Every row gives one point. To make a cloud, some directions were put in groups of two or more. Within a group, all points are equally far from the middle, so they leave a hole (a ring in 2 directions, a hollow ball in 3). The other directions are filled evenly. Then the cloud was stretched, turned, moved and blurred a little. How many holes are there, and how many directions does each take, smallest first?
(in the rows, 128 means zero)

Cloud (20 x 3)
[[122 130 202]
 [ 62  79 116]
 [129 124  69]
 [166 104 190]
 [107  92 201]
 [ 87  53 152]
 [106 175 159]
 [191  85 134]
 [ 99 154  87]
 [ 65 143 105]
 [ 93  61  98]
 [ 94 128 198]
 [139 121 202]
 [177  65 142]
 [116 145 195]
 [ 69 136 179]
 [150 107 198]
 [ 49 108 147]
 [ 55 135 119]
 [136 165  96]]
Holes: 1 (3)

Cloud (29 x 4)
[[147  52  75 163]
 [152  90  74  85]
 [ 61 129 186 103]
 [108  92  47 157]
 [ 33 110 175 147]
 [103 152  61 113]
 [159 141 174 149]
 [ 52 139 162 129]
 [ 78 127 109  86]
 [112 171 102  48]
 [178 121  46 102]
 [197 102  94  98]
 [ 44 126 138 158]
 [155  87  85  80]
 [ 37 119 161 153]
 [ 89 135 102  77]
 [141 176  82 145]
 [136 115 205 150]
 [106 166  91  62]
 [172 124 125 160]
 [140 188 145 142]
 [144 141 202  53]
 [ 67 136 112 166]
 [190 144 152 131]
 [119 102  43 143]
 [116  82  86  86]
 [189  95  95 128]
 [117  82 174 200]
 [199 138  48  86]]
Holes: 1 (3)

Cloud (27 x 4)
[[166 171  69 108]
 [ 74 104  77 155]
 [198 155  83 138]
 [ 80 149 160 115]
 [144  43 139 129]
 [145 162 119  57]
 [156  84 170 172]
 [195 168 162  89]
 [137 192  76 126]
 [ 75 135 173 160]
 [202 168 161 117]
 [ 92 145  84 100]
 [196 181 158 121]
 [ 82 158  73 142]
 [125 201  83 138]
 [202 127  68 110]
 [192 178 106 145]
 [108 201  87 146]
 [ 78 105 115 114]
 [175 160 134  55]
 [112 105 153 210]
 [ 75 165 171 141]
 [108 181  72 127]
 [120  38  97 140]
 [ 76 121 106 215]
 [137  96 156 205]
 [209 106  87  72]]
Holes: 2 (2, 2)

Cloud (46 x 6)
[[ 89 219 141 119 118 105]
 [148 173 152 208  82  94]
 [153 197 177 122  85 132]
 [171 189 163  98 170 179]
 [165 205 174  90 108 140]
 [124 120 130 197  65 130]
 [141 144 175  86 184 209]
 [102 200 160 113 169 107]
 [ 73 117 163  58 145 117]
 [142  70 146 155 156  90]
 [167 160 152 109 188 201]
 [224 147 150 139  84  81]
 [ 86 143 170 108 174 200]
 [220 158  89 102 151 106]
 [ 88 132 159  56 191 131]
 [187 127  80 161  70 165]
 [141 161 183 100 186 197]
 [136 138 103 155 198 141]
 [144 134 122 157 191 197]
 [156 146  48 125  92  87]
 [122 111 105  65 189 146]
 [169 150  53 137  93  76]
 [178 131 143 234 153 113]
 [184 103 178 211 158 147]
 [195 190 117  59 145 130]
 [140  90 185  61 133 123]
 [196  68 101 117 108 143]
 [177 140 114 205 144  65]
 [156 111 168  94  74 135]
 [ 84 105 176 162 120 140]
 [181 179 193  69 161 143]
 [195  69 150 175 140 173]
 [ 82 205  91 107 103 124]
 [124 216 125 137 144 151]
 [114 198 144  88 171  96]
 [ 59 141 159 129  93 129]
 [215 151 187 117 124  85]
 [124 197 171 165  87 112]
 [177 145 120 191 126  48]
 [172 170  87 215 125 116]
 [161 200 146  51  95 135]
 [112 164 111  22  99 121]
 [150 182  88 175 158 125]
 [206 108 101 131  62 109]
 [137  89 187 171 128 165]
 [221  75 122 127 168 164]]
Holes: 3 (2, 2, 2)

Cloud (74 x 8)
[[192 143  93 147 221 137 136 168]
 [207  69 117 127 208 110 125 133]
 [139 120 175 113 135 185 190 131]
 [ 52 188 105 164  90 114 201 112]
 [110 172 185  93  81 117  97 165]
 [122 135  61  64 167 166 144 156]
 [153 115 150 111 191 198  52 114]
 [121 104 171 117  88 189  55  81]
 [164 121  78 168 136  61 120  90]
 [135 145 118  23 140 126 100 125]
 [157 153 109 129 211  93 188 183]
 [139 124  24 148 128 117 114 128]
 [ 64 124 145  76 164 173 174  99]
 [112  64 180 193 156 128 145 141]
 [192 140 139 132 213 192 144 144]
 [ 92 177 144 103 140 194 172 129]
 [138 134 157 163 215 128 193  98]
 [ 86 148 124 198  57  93 129 182]
 [ 83  33  93 124 138 164 160  66]
 [185 186 118 127 156 108 193 198]
 [121  89 102  62 150  85  88  46]
 [219  60 174  92 184 139  91 112]
 [106  38 135  73 192 160 145 134]
 [ 93 198  86 198  95 133 209 128]
 [114  57  70 110 163 148 183 140]
 [168 155  37 148 104  96 180 139]
 [166 134 163 178 111  98 105  73]
 [ 99  82 122 112  23 123 119  71]
 [ 31  93 101 133 122  96 145 144]
 [151 148  58 123 155 181 116  74]
 [108 169 123 151  28 140  90 123]
 [105 109  64 152 142 109 125 201]
 [176 124  60 139 185 170 177 105]
 [173  87  89 165 145 157 187 186]
 [133 201 177  97  91 107 107 147]
 [123 100 186  75 213 117  72  91]
 [ 62 141  77 158  95 192 106 151]
 [109 124 143  73  29 124 120 100]
 [ 47 102 126  87 204 154 110 139]
 [141  37  93  97  82 170  62  92]
 [127 143 124 101 162  98  57  54]
 [160 107 124 102 192 158 150  35]
 [140  87 138 144  70 150  37 146]
 [ 67 163 142 115 185 192 169 122]
 [124  97 134  79  50 150 107  49]
 [147 170 115 178 215 135 208 150]
 [197 109 166 121 125  82 168 176]
 [ 74 107 168  65 144 201 102  90]
 [165 127 121 215 175 117 190 148]
 [168  72  83 149 104 144 138  49]
 [ 40  86 159 122 107 157  68  77]
 [149 171  75 183 172 111 192 205]
 [197 202 138 154 142 150 169 174]
 [158 128  99  88 179  52 138 127]
 [121 107 157  24 164 104  95  87]
 [181 133 131  87  67 114 120  63]
 [122 147  72 127  68  71  90  93]
 [165  45 118 130 133  66 123  77]
 [167 159 193 166  81 127 149 140]
 [ 65 116 176 111 177  97 105 159]
 [139 156 177 178 123  83 177 102]
 [200 164 154 158 147  75 173 171]
 [ 62  92 107 142 205 164 175 152]
 [ 25 101 105 126  67 149 107 117]
 [138 122 126 162 180 208 104 185]
 [100 146  98  93 183 185 113 187]
 [184 171 182 135 130  68 123 142]
 [168 168  94  90  96 108 193 113]
 [ 59 118 142 156 170  74 128 160]
 [190 135 122  94 173 167  69  78]
 [ 86 142  43 206 121 120 149 163]
 [ 27 159 106 169 143 182 124 119]
 [200  61 184 164 146 122 106 136]
 [ 30  88 104 119 115 146 147 155]]
Holes: 1 (8)

Cloud (104 x 9)
[[119 145 129 133 216 150 121  79 174]
 [137 127 182 186  93  77 110 173 110]
 [159 107  61 116 169 111 180 110 142]
 [143  34 161 128  72 120 141 220 109]
 [173  30 225 165 127 230 137 167 117]
 [177 167 157 142 116 195  91 161  65]
 [125  14  72 168 142 162 137 159 153]
 [124 132  67 210 122  67 179 138 175]
 [ 61 171 162 104 116 114 124 199 157]
 [ 49 207 147  76  93  83 149  90 134]
 [ 68 175  52 207 173  83 171 134 108]
 [158 103  93 112 110 161 164 138  58]
 [151 141  35 126 120  96 119 214 131]
 [ 70 117 108 179  74 101 165 217 142]
 [180  93 182  32 123 132  85 112  89]
 [131 102 204 142 156  94 160 172  91]
 [100 106 119 224 121  87 134 133 141]
 [ 95 245  65 155 138 119 113  94  66]
 [ 78 166 162 105  91  96 168 153  95]
 [114 124 145 178 176 160 139 200 195]
 [ 77 174 145 184 110  91 181 198 215]
 [ 74  66  89 146 155 136 131 212 151]
 [201 175  98 149 142 114 158 135  70]
 [ 95 113 130 190 206 113 116 154 183]
 [ 53 140 119  96 108 149 121 142 229]
 [142  50 136 187 196 152 119 103 173]
 [147 116  75  93 131 141 117  78  64]
 [121  46 201 100  59 145 120 145 158]
 [193 149 146 110 135  78 100 147  41]
 [158  70 167 108  59 211  98 141 125]
 [156 180 156 106  98  76 102 232  99]
 [121  88  65 137 129 120 104 104  92]
 [102 117 218 130 101  94 122 156 122]
 [175 197  76 123 176 112 155  96  44]
 [160 167  72 127 121  61  96 209  75]
 [128  78 179  58 144 226  88  86 103]
 [125  63 125 114  76  76  88 217 115]
 [ 73  46 166 123  94 125 126 203 194]
 [153 149 198  83 148 161 104 127 163]
 [141 140 106  91 107  80 151  86 145]
 [ 50 132  93 126 136 173 128 121 175]
 [188 172 151  96 131 180 151 182  66]
 [199 119 171  69 126 114 100 210  90]
 [121 107 154 140  73 118  72 157  64]
 [188  64 224 156 126 184 164 206 132]
 [110 172 105 142 117 189 101 109  80]
 [ 68 124  87 155 146 154 152 194 136]
 [137  82  42 183 119  99 175 210 175]
 [104  67  88 166  78 113 172 225 220]
 [ 85 132 165  60 155 141 124  67 171]
 [145  99 101 121 174  55 134 110  94]
 [141 119 199  74 137 225  97  96 136]
 [139  87 222 163 144 137 156 136  79]
 [153 119 192 144 173 186 130  44 103]
 [ 63 189  74 162 132  98 183  78 204]
 [140  50 146 113 105 131 168 140  85]
 [150 192  81 109 122 111 116 144 192]
 [ 84 117  69  87 105 109 144 200 133]
 [170 236 124 152 120  99 116 187  91]
 [168  65 208 117 140 197  63 131  71]
 [122  62 112  53 115 148 128 200 130]
 [156  17 191 156 114 213 166 202 159]
 [127 103  30 102  83  85 116 176 168]
 [184  96 169 158 101 151 110 104 108]
 [132 141 172  79  78 112 124  88 185]
 [134 234 125 191 120 139 106 109 127]
 [ 87 137 178  98 124 109 151 134  60]
 [ 51 183 134 229 121 115 139 144 152]
 [194 110 146  80 126 128  64 181 111]
 [176 142 185 136 166 198 135  55  92]
 [111  77  91 134 176 180 164 124 213]
 [ 42 246 104 142 130 108 172 133 137]
 [139 169 167  83  38 186 117 109  82]
 [114 102  98 140 124 134  84 119 220]
 [139 159 196  77 161 104 121 154  30]
 [103 176 133  84  74  93 159  86 106]
 [181 114 159 109 135 223 101  85  95]
 [128  61  86 110 124 103 126  99 116]
 [180  97  96 185 126 128 115 175  53]
 [158 147 114  78  53 135 130 102 135]
 [227  69 119  84 129 146 139 159  88]
 [ 72 173  52 145 116  94 192 118 143]
 [166  82 144  99 136  98 153 167 192]
 [ 88  89 170 125  99  90 108 119 115]
 [ 83  75 113 122 134 135 134 192  82]
 [ 80 118 126  49 133  85 113 138 106]
 [ 87  94 109 157 120  45 148 155 136]
 [171 192 186 121 143 114 125 176  22]
 [103 120  90 132 107 107 158  86 218]
 [121  66 225 131 124 168 115 168 198]
 [133 154 176 101 159 130 197 101 116]
 [108  77 209  85 167 192 107 126 173]
 [ 65  76 152 127 169 168 122  84 102]
 [ 93 133 117  71  82  82  93 226 134]
 [159 137 106 168 128 161 155  88  68]
 [ 77 159  41 129 160  40 121  99 132]
 [159 165 155 211 130 110 151 212 138]
 [168  75 142 133 125 100 185 178 172]
 [166 197 144 191 123 127 150 115 130]
 [120 147 154  31 126 121  62 125 102]
 [111  88 161 163 114 188 162  97 107]
 [136  61 141  82 123 126  80 227 144]
 [117 171 146 126 151 177  94 158 160]
 [112 214  94 112 100 160  96  84  60]]
Holes: 1 (8)
